Every row gives one point. The ring and each string are closed loops that go straight from each point to the next, and from the last back to the first. Before rounding, they use only three directions, however many columns there are. How many times does the string pass through the ring? Passing back the other way cancels.

Ring:
[[ 40 -14 -27  -3]
 [ 46   7  -6  -8]
 [ 29  26  25 -15]
 [ -9  23  49 -20]
 [-40   5  51 -21]
 [-63 -25  30 -15]
 [-60 -38   5  -7]
 [-33 -43 -25   2]
 [  8 -35 -39   3]]
String:
[[ 18 -20 -10  -9]
 [ 36 -55 -25 -14]
 [ 53 -62 -51  -7]
 [ 35 -20 -52   9]
 [ 14  24 -44  21]
 [ -2  -2 -15   3]
 [ -7  -5  -6  -1]
 [ -6   1 -30  11]
 [ -5 -17 -51  17]
 [ -9  -1 -36  15]
 [-11  20 -11   8]
 [ -3 -52 -21  -9]
 [  7 -95 -37 -15]
 [ 20 -87 -64  -2]
 [ 22 -76 -45  -8]
 [  8 -38 -16  -9]
 [  0  17  -9   4]
 [ 14  15 -19   6]
 [  8  -9  -6  -6]
 [ 40 -44 -17 -16]
 [ 77 -49 -26 -20]
 [ 85   9 -25  -5]
 [ 40  61 -10  10]
 [  9  35   0   3]
 [  8 -20   5 -14]
 [  0 -12   5 -10]
 [ 27  61  -4   9]
 [ 68  50 -14   4]
 [ 70  -8 -15 -12]
 [ 60 -36 -17 -17]
 [ 19 -37  -5 -16]]
Times through: 1

Ring:
[[ 87  22  10   6  37 -24  14  24  12  -3  -2]
 [ 65  28  21   9  30 -12  19   4  14 -11   3]
 [ -6   6  14   4  17  15   3 -15  12 -21  -8]
 [-38 -23  12   4  20  28 -18 -12   7 -20 -16]
 [-51 -60  15   8  35  34 -43   1  -2 -12 -22]
 [-22 -76   6   7  50  20 -55  29  -7   0 -28]
 [ 26 -53 -15  -1  49  -5 -42  50  -2   7 -32]
 [ 77 -10 -18  -3  43 -27 -13  51   6   7 -22]]
String, 8 rows:
[[ 25 -29 -49 -17  29 -13 -32  52   5   3 -45]
 [ 45 -21   8   7  45  -7 -17  30   4   0 -13]
 [ 49   3 -10  -2  30 -13  -3  26  10  -4 -18]
 [ 37  23 -32 -14  11 -13   6  19  16 -11 -26]
 [ 16 -13   8   5  31   5 -11  11   7  -9 -13]
 [-20 -44  60  27  47  32 -23 -15  -1 -14   6]
 [-90 -95  32  16  44  54 -63  -6  -9 -13 -21]
 [-39 -93 -11   1  48  23 -69  39  -9   3 -40]]
Times through: 1

Ring:
[[ 56  20  14  34 -37  24 -16 -11  28 -30 -11  -7  -2 -18]
 [ 32  37  36  11  -9   2  -9  -5 -21 -18  -9  -8 -28 -21]
 [-31  16  35 -28  25 -27  -5   9 -27   0   5  -3 -15 -11]
 [-55 -24   2 -32  27 -25  -9  14   9  13   2  -3  17   2]
 [-29 -35 -27  -9  15  -8 -14   7   4  27 -27 -14  16   6]
 [ 30 -18 -28  28 -20  21 -19  -6  21   7 -37 -18  11  -2]]
String:
[[-17  -2   8 -11  13 -13 -10   5 -11   8 -12  -9  -4  -5]
 [-48 -13   4 -31  33 -28  -8  12 -24  23 -11  -9  -2   1]
 [-84 -37  -5 -49  45 -38  -8  20  -2  28   1  -4  20   9]
 [-77 -47 -11 -41  29 -28 -11  19  37  14  11   2  41  10]
 [-42 -34 -10 -20  10 -12 -13  11  41   3   4  -1  34   4]
 [-15 -17  -1  -5  -2  -3 -13   5  34  -6   0  -2  22  -3]
 [ -5  -9  -2   0   0  -2 -13   2  12   1 -12  -8   8  -5]
 [-10 -30 -20   3  -6   4 -16   3  40   3 -13  -7  28   1]
 [  3 -42 -45  17 -10  15 -20  -1  35  18 -36 -17  28   6]
 [ 25 -32 -50  30 -13  21 -21  -6   8  28 -56 -26  10   4]
 [ 37 -18 -40  34 -15  23 -20  -9  -3  23 -57 -27  -1   0]
 [ 22  -3 -12  18  -8  10 -15  -4  -5   9 -34 -18  -5  -6]
 [ 19  -1  -3  15 -12   9 -15  -3  11  -3 -20 -11   2  -8]
 [ 31  -2   5  23 -35  21 -17  -5  64 -33   4   1  25 -12]
 [ 69  10   8  47 -59  39 -19 -14  79 -51   2   1  24 -19]
 [ 78  26  14  48 -51  36 -18 -16  39 -40 -13  -7  -1 -22]
 [ 67  33  18  38 -33  24 -15 -14  -1 -23 -23 -13 -21 -21]
 [ 33  22  14  17 -10   7 -12  -6 -19  -5 -24 -14 -21 -15]
 [ 17  13  18   8 -11   3 -12  -2  10 -16  -5  -5  -3 -13]
 [ 23  25  33   8 -15   3 -10  -3  13 -28   6  -1  -6 -19]
 [ 24  44  49   3  -6  -5  -7  -3 -19 -26   4  -3 -27 -24]
 [ 17  64  60  -9  21 -22  -2  -2 -95   2 -18 -15 -69 -26]
 [  1  36  32 -11  27 -21  -5   1 -86  20 -29 -19 -53 -15]
 [-24  41  50 -31  41 -37  -1   7 -91  16 -12 -13 -54 -16]
 [-44  22  50 -40  31 -37  -2  13 -29  -6  19   2 -16 -13]
 [-49   4  40 -38  20 -30  -5  14  16 -17  32   9  11  -9]
 [-22  -4  18 -15   4 -11 -10   7  26 -13  12   2  14  -7]]
Times through: 1

Ring (7 x 14):
[[-20  -8   0 -13  28 -15 -27  23  15   8   2  -2  15   9]
 [-32  36  10 -16  33 -57 -16  16 -20 -24  24  -7 -31  12]
 [-38  31   9   0  20 -53  12   5 -30 -37  51   6 -56  16]
 [-34  -5   1  16   1 -20  35  -4 -17 -29  62  26 -55  20]
 [-21 -52  -9  15 -13  22  33  -2  11  -1  43  42 -28  21]
 [-14 -67 -12   7  -8  36  15   6  29  17  20  38   2  18]
 [-13 -52  -9  -2   9  25 -10  16  34  24   3  19  24  13]]
String, 26 rows:
[[-39   7   4  20   0 -32  43  -8 -29 -41  75  26 -72  22]
 [-26  -6   2 -12  -1 -22  21   0 -18 -24  39  31 -61  21]
 [-26 -17  -1   5   7  -9  14   5   0 -10  37  21 -27  17]
 [-30 -39  -7  35  -5  12  40  -4   7 -10  62  32 -25  20]
 [-27 -70 -14  46 -22  40  59 -11  17  -2  70  51 -26  24]
 [-16 -75 -14  11 -27  41  44  -8  16   4  41  59 -35  25]
 [-17 -36  -5 -15  -5   5  12   4   4  -2  19  36 -33  20]
 [-13 -45  -7 -18  -8  14  10   5  10   4  13  39 -27  20]
 [ -7 -74 -13 -13 -14  41   9   6  30  22   5  46  -6  20]
 [-14 -43  -6 -15   0  13   1  10  16   9   9  30 -11  17]
 [-23 -24  -3   4  10  -2   4  10  10  -1  27  17  -9  15]
 [-19 -46  -9  15  11  21  -2  14  32  18  19  15  25  12]
 [ -9 -68 -14  13  19  43 -26  25  60  45  -8   7  72   7]
 [ -9 -38  -6 -20  23  12 -37  27  37  30 -20   5  40   8]
 [-15 -12   0 -30  19 -14 -24  19   8   5  -5  10  -5  12]
 [-22 -10   0  -7  19 -14 -10  15   7  -1  16   8  -6  13]
 [-22  -1   2 -18  20 -23 -14  15   0  -5  12   8 -16  13]
 [-28   2   2   3  27 -23 -11  16   4  -5  25  -2   0  11]
 [-33  24   7   6  40 -42 -19  20  -2 -12  28 -16   3   8]
 [-36  42  11  -2  42 -59 -19  19 -16 -23  30 -18 -15   9]
 [-41  76  19 -19  48 -93 -23  18 -41 -43  32 -24 -47  10]
 [-42  68  17 -10  39 -86  -8  12 -42 -47  45 -15 -56  12]
 [-39  56  15 -18  28 -77   1   7 -45 -47  44  -1 -72  16]
 [-28  15   7 -21  13 -41   3   7 -23 -26  29  16 -55  18]
 [-36  30  10 -10  13 -54  17   1 -37 -41  50  15 -74  19]
 [-44  26   8  21   8 -49  40  -7 -38 -49  80  17 -77  21]]
Times through: 3
String, 25 rows:
[[-27 -17  -1   8   5  -9  18   3  -2 -13  42  23 -31  18]
 [-38 -12  -1  37   3 -11  40  -4  -8 -25  73  23 -39  19]
 [-47   9   4  45   3 -31  54 -10 -28 -45  95  22 -65  21]
 [-33  17   7 -11   3 -44  26  -3 -35 -40  51  26 -81  22]
 [-25  -6   2  -9   9 -20   7   7  -8 -15  30  19 -36  17]
 [-34  -8   0  24  11 -15  22   3  -4 -17  55  15 -25  16]
 [-42  -1   2  38   2 -22  48  -8 -20 -36  84  24 -57  21]
 [-38 -20  -3  44   0  -4  46  -6  -5 -23  78  26 -36  20]
 [-29 -24  -3  21   5  -1  22   3   5  -9  48  22 -19  17]
 [-19 -27  -2 -18  -7  -4  18   1  -6 -11  26  38 -50  21]
 [-16 -55  -9  -5 -16  23  26  -1  10   2  28  47 -34  22]
 [-22 -23  -2  -4   6  -4   6   8   5  -4  25  22 -20  17]
 [-19 -54 -10  18   2  27  11   8  28  14  28  25  11  15]
 [ -7 -92 -19  15  -3  62   0  14  58  43   4  32  48  14]
 [ -4 -78 -15  -8   3  48 -17  19  51  42 -14  27  42  13]
 [-15 -24  -2 -25   8  -4  -9  13   7   3   4  22 -17  16]
 [ -6 -56 -10 -20  10  28 -25  22  40  33 -18  19  32  12]
 [-11 -66 -13  10  14  40 -18  21  52  38  -2  13  56   9]
 [-15 -57 -11  15  11  31  -6  16  41  27  12  16  38  11]
 [-22 -23  -3  -2  10  -3   2  10   8  -1  23  18 -12  15]
 [-11 -43  -6 -24  -2  12  -2  10  14  10   3  33 -16  18]
 [-19 -23  -2 -13   4  -5   3   8   3  -3  19  25 -25  17]
 [-22 -54 -10  25  -3  27  24   3  23   8  40  31  -1  17]
 [-26 -54 -10  38  -6  27  35  -1  20   2  55  32  -6  18]
 [-25 -22  -2   4   3  -4  16   4   1  -9  37  25 -29  18]]
Times through: 1

Ring (8 x 14):
[[ -1 -25 -10   3 -12  17 -46  -9  27 -11   6 -33 -37  12]
 [-33 -22 -17  32 -11  45 -60 -19  14 -38  36 -52 -24 -11]
 [-48 -15 -12  42 -10  54 -45 -21   2 -38  40 -43 -13 -25]
 [-42  -2   3  29   0  41   4  -8 -15  -9  30 -16   2 -30]
 [-18   4  15   2  13  16  40   8 -22  22  19   1   9 -23]
 [ 13   3  22 -27  18 -11  57  20 -14  49  -2  15   1  -4]
 [ 32  -9  18 -39   3 -24  36  17  11  52 -30  21 -25  21]
 [ 26 -19   7 -28  -9 -14   0   6  26  31 -29   5 -39  28]]
String:
[[-13 -16  -1   9 -13  21 -19  -8  14  -2   0 -13 -27   1]
 [ -5 -19 -11   4   6  20 -36  -4  10 -14  35 -48 -18  -3]
 [ 15 -31 -19  -8   1  10 -66  -6  32 -18  27 -61 -37  18]
 [ 32 -26  -8 -27   4  -9 -34   5  29  10   6 -37 -36  26]
 [ 12 -13   2 -16   9   0  -2   7   7  16  12 -21 -17   5]
 [  2 -14  10  -9 -14   3   6   0  17  22 -26  12 -32  13]
 [ 11  -9   9 -18   7  -3  17   9   3  27   1  -4 -15   5]
 [  1  -8   7  -9   5   6  10   5   1  18   7  -9 -13  -1]
 [  4  -7  16 -14  -7  -1  28   6   7  34 -24  20 -22   7]
 [ 23   4  28 -38  15 -23  72  24 -11  64 -20  32  -3   5]
 [ 32  10  27 -47  42 -28  83  35 -28  67  15  10  19  -7]
 [ 18   2  17 -30  26 -13  50  22 -15  45  13   0   5  -5]
 [ 38   6  27 -52  34 -33  78  34 -18  71  -1  17   8   3]
 [ 47   1  31 -59  14 -42  78  31   0  82 -40  42 -14  22]
 [ 51  -4  20 -58  26 -39  53  31   0  66 -10   9  -9  20]
 [ 60 -16  21 -63  -3 -47  37  23  30  70 -59  34 -43  46]
 [ 35 -24  11 -35 -26 -22  -1   4  43  40 -63  26 -59  45]
 [ 31 -27  -7 -27   1  -9 -34   4  31  10   1 -33 -39  28]
 [  2 -17  -7  -4   7  13 -25   0  10  -3  27 -39 -18   1]
 [ -5 -25 -18   8   1  25 -59 -10  19 -26  37 -60 -26   2]
 [-21 -32 -31  28  -5  44 -95 -21  25 -55  56 -85 -30  -4]
 [-26 -25 -12  26 -25  37 -56 -21  26 -28   6 -30 -38   2]
 [-22 -20  -5  18 -20  30 -34 -15  20 -14   0 -17 -33   1]
 [-29 -26 -12  29 -32  39 -58 -23  30 -29  -3 -24 -44   5]]
Times through: 0
